Each row is a point. A path goes straight from each point to the next, and from the last back to the first. The post is the endless flat space through its rows: a point in 2 columns, a line in 3, a plane in 4, and so on, so that a path can go around it. Count how often the path circles the post. Going back the other way cancels.

Post, one row:
[[1.2 0.2]]
Path:
[[-5.7 -4.9]
 [-2.8 -7.3]
 [-2.4  0.1]
 [-0.3  6.8]
 [ 8.4  0.3]
 [ 3.2 -5.0]
 [-1.9 -2.7]
 [-3.0  2.1]
 [-4.1  7.4]
 [-0.9 -0.7]
 [ 0.5 -2.8]
 [ 5.6 -3.6]
 [ 5.0  7.2]
 [-1.6  7.1]
 [-2.5 -1.0]
 [ 1.5 -6.9]
 [-6.4 -4.6]
 [-4.0  4.8]
 [ 3.5  3.5]
 [ 8.5 -3.2]
 [ 1.7 -2.4]
 [-1.8 -2.6]
 [ 3.5 -4.3]
 [ 3.4  1.1]
 [ 2.6  8.7]
 [-2.7  1.5]]
Times around: 0
